Rows are points. The ring and each string are closed loops that go straight from each point to the next, and from the last back to the first. Before rounding, they use only three directions, however many columns there are. How many times does the string pass through the ring? Passing back the other way cancels.
In the rows, 128 means zero.

Ring (6 x 4):
[[167 115 108 152]
 [146 147  99 145]
 [109 151 112 126]
 [ 94 113 138 112]
 [118  73 134 120]
 [154  79 120 140]]
String (15 x 4):
[[136  76 100 130]
 [145  47  98 130]
 [151  48 130 133]
 [148  71 154 134]
 [139  87 149 132]
 [138  82 159 131]
 [130  67 155 125]
 [113  42 127 113]
 [115  58 116 116]
 [123  48 135 118]
 [133  51 142 124]
 [140  44 136 127]
 [151  68 153 136]
 [150  94 154 139]
 [137 100 127 134]]
Times through: 1
String (23 x 4):
[[157  60 141 138]
 [154  72 155 138]
 [141  90 142 134]
 [130  95 119 129]
 [123  81 100 124]
 [123  49 104 119]
 [131  52 131 123]
 [137  55 149 127]
 [127  49 114 121]
 [127  62 106 123]
 [128  83 106 127]
 [135  94 125 132]
 [139 106 139 135]
 [135  98 118 132]
 [132  81  91 129]
 [154  55  97 136]
 [167  56 116 143]
 [165  78 139 145]
 [153 101 149 142]
 [138 105 126 135]
 [136  87  99 132]
 [140  66  87 131]
 [157  45 113 136]]
Times through: 2

Ring (9 x 8):
[[176 168 137 124 114 106 123 124]
 [141 211 142 114 120 123 139 127]
 [106 218 151 112 126 139 141 128]
 [ 62 197 161 115 135 160 134 125]
 [ 37 149 159 122 140 172 116 117]
 [ 46  99 152 130 140 167  99 109]
 [ 89  69 146 138 132 147  87 108]
 [133  75 145 140 124 127  88 112]
 [173 117 141 134 116 108 103 119]]
String (12 x 8):
[[129  45 114 136 126 125  81  98]
 [108  35 170 154 129 141  70 113]
 [ 98  82 179 147 130 147  87 121]
 [ 91  71 180 149 131 150  83 119]
 [ 87  26 156 149 133 149  69 106]
 [104  25 114 137 131 136  74  94]
 [125  58 111 132 127 126  86  98]
 [161  44 146 149 119 114  76 111]
 [172  72 196 161 116 115  79 131]
 [147 106 178 146 120 125  95 127]
 [117 129 137 126 126 133 110 114]
 [125 100  99 120 126 125 104  99]]
Times through: 1
String (9 x 8):
[[130  92 181 149 123 132  90 125]
 [128 119 156 135 124 130 103 120]
 [136 115 115 123 123 121 107 107]
 [174  77 110 132 117 104  92 104]
 [162  53 152 149 119 114  78 114]
 [128  24 119 141 126 126  72  97]
 [101  76 112 126 131 137  94  99]
 [104 126 133 124 129 138 110 111]
 [110 119 175 140 127 140 101 125]]
Times through: 0

Ring (7 x 11):
[[177 161 132 159 103 101 102 136 106 136 141]
 [146 185 107 164 111 110 129 137  94 110 150]
 [ 67 163  83 146 130 124 167 129 102 105 150]
 [ 34 119  98 124 135 121 166 115 125 132 140]
 [ 45  85 116 113 131 116 148 112 141 158 130]
 [115  67 136 116 117 108 108 126 144 181 121]
 [169 105 143 137 104 101  90 134 127 168 128]]
String (13 x 11):
[[ 96  87 103 122 126 121 133 138 128 155 129]
 [ 62  53  84 106 137 134 149 144 136 162 123]
 [ 21  64 102 103 139 124 160 117 145 161 127]
 [ 12  93 134 110 132 106 154  88 150 160 133]
 [ 52 110 138 122 124 103 139  96 141 156 135]
 [ 89 103 115 126 123 114 134 125 129 152 132]
 [ 96  66 103 115 127 123 130 141 135 166 124]
 [ 98 110 141 129 116 101 120 110 135 160 132]
 [107  90 170 121 109  90 100  98 150 184 125]
 [139  48 149 112 111 103  89 129 151 199 114]
 [145  34 120 110 117 118  97 152 143 193 113]
 [125  62 102 118 123 124 118 153 131 169 121]
 [106 116 118 133 119 111 128 127 124 147 135]]
Times through: 0
String (12 x 11):
[[124  37 137 107 117 110  98 133 152 198 113]
 [145  28 102 109 121 127 103 165 138 188 112]
 [115  94 118 127 119 114 120 134 129 159 129]
 [ 89 116 157 129 113  93 118  96 140 163 133]
 [ 43  58 159 101 123  98 124  88 165 191 121]
 [ 19  39 110  94 139 123 152 114 156 177 121]
 [ 70  80  85 117 134 131 151 142 127 149 129]
 [ 32  71  86 108 140 131 164 129 136 151 129]
 [  8  95 138 110 131 104 155  83 151 160 133]
 [ 64 118 146 126 120  98 133  94 139 156 136]
 [ 87 112 135 128 119 104 127 110 134 156 134]
 [ 79  74 173 111 114  90 107  89 160 191 122]]
Times through: 1

Ring (8 x 14):
[[124 104 146 187 156  96 171 123 147 173 145 123 133 104]
 [110 106 105 166 145  97 145 110 114 167 135 118 134 120]
 [101 106  86 135 122  99 113  98  90 142 120 121 101 139]
 [103 106 101 108  98 106  96  98  91 113 110 134  49 149]
 [114 115 104  95  91 131 112 125 107 129 114 147  52 141]
 [125 124 102 104 102 152 144 153 128 166 127 153  90 122]
 [135 121 132 141 127 144 175 162 156 186 142 149 118 103]
 [137 111 165 177 148 117 186 148 169 179 149 138 122  95]]
String (25 x 14):
[[146  94 239 226 168  81 204 133 204 157 159 131  99  82]
 [138  94 217 216 164  78 187 122 184 151 152 126  99  92]
 [125 101 165 175 142  94 158 118 149 147 139 129  94 111]
 [120 107 134 160 136 105 152 122 134 158 136 129 108 116]
 [114 115  86 159 147 116 157 128 116 192 139 122 160 114]
 [107 114  68 159 149 112 150 120 103 194 137 116 171 118]
 [113 113  93 141 130 117 141 123 112 169 131 128 125 123]
 [113 103 128 150 127  96 131 106 118 138 127 127  87 128]
 [106  98 124 147 123  85 115  91 105 122 121 122  73 137]
 [ 92  97  92 126 111  81  85  72  73 106 109 117  62 156]
 [ 92 106  67 105 101 101  84  86  67 119 107 124  70 157]
 [101 112  72 105 103 118 103 107  83 137 113 132  83 147]
 [110 115  86 115 110 124 122 121 101 151 121 136  94 135]
 [115 103 140 126 106 103 117 108 119 114 119 138  44 136]
 [112 104 135 101  86 110  98 105 110  95 109 145  12 148]
 [114 111 122  79  74 129  96 118 107 100 106 154   7 150]
 [116 130  63  65  79 166 116 151 100 157 114 158  75 140]
 [119 131  60  89 100 165 138 158 109 184 124 152 116 127]
 [120 113 116 134 120 123 143 131 126 158 130 138  98 122]
 [124 113 129 135 119 123 146 134 134 154 131 141  89 119]
 [123 120 103 130 122 137 153 146 129 177 133 142 118 116]
 [132 130  93 129 128 160 177 172 143 210 142 149 150 103]
 [129 121 113 143 132 140 171 155 144 191 141 142 134 106]
 [128 113 137 153 133 121 163 140 146 169 139 138 111 109]
 [134 105 177 176 142 105 174 135 166 158 144 136  97 101]]
Times through: 2
